Rows are points. Each copy is the shape, with its points in the same order, turned, moved and blurred by noise. Some copies are also mirrored. Which?

Shape, 6 rows:
[[ 10 -58]
 [ 40  20]
 [-17 -18]
 [-50   0]
 [ -5  90]
 [ 13  49]]
Copy 1 (6 x 2):
[[ 29  63]
 [ 15 -21]
 [-17  43]
 [-52  43]
 [-58 -58]
 [-20 -32]]
Copy 1 is: mirrored
Copy 2, 6 rows:
[[-21  64]
 [ 44 -10]
 [-26  19]
 [-54 -15]
 [ 24 -86]
 [ 28 -34]]
Copy 2 is: mirrored
Copy 3 (6 x 2):
[[-59  36]
 [ 24  16]
 [-36 -12]
 [-40 -50]
 [ 60 -62]
 [ 36 -27]]
Copy 3 is: mirrored
Copy 4, 6 rows:
[[ 55   1]
 [-21 -35]
 [ 13  27]
 [ -8  57]
 [-95   6]
 [-52  -8]]
Copy 4 is: mirrored

Shape:
[[ -4 -48   2]
 [ 13  -1   7]
 [ 61 -29 -21]
 [-40  98  99]
 [ -1 -24 -30]
 [ 48 -49   7]
 [  3  16 -14]]
Copy 1, 7 rows:
[[  11    3  -47]
 [   9    3    1]
 [  18   62  -11]
 [  28 -117   82]
 [ -19   18  -31]
 [  44   43  -29]
 [ -17    2   13]]
Copy 1 is: only turned
Copy 2, 7 rows:
[[  33  -14  -33]
 [   3  -16    8]
 [  78    7   22]
 [ -97 -100   42]
 [  22   25  -12]
 [  64  -13  -13]
 [  -1    6   19]]
Copy 2 is: only turned

Shape:
[[ 34 -31 -26 -11]
 [-60  58 -17  70]
 [ 62  26 -22 -33]
 [ 11  -6 -13 -20]
 [ 26   5  -6 -16]
 [  7 -15  47  18]
 [-27  57 -26 112]]
Copy 1:
[[ 21 -39  32  -6]
 [-50  65 -32 -55]
 [  9 -71 -24 -10]
 [ 27 -17   3  -5]
 [ 15 -26  -8   3]
 [-14  14   9  47]
 [-95  51 -10 -64]]
Copy 1 is: only turned
Copy 2:
[[  15  -11  -15   37]
 [ -90   31    2  -63]
 [  36  -10  -63   -2]
 [  17    1  -14    9]
 [  16  -16  -24   -5]
 [   1  -48   35  -22]
 [-121    9  -23  -46]]
Copy 2 is: mirrored
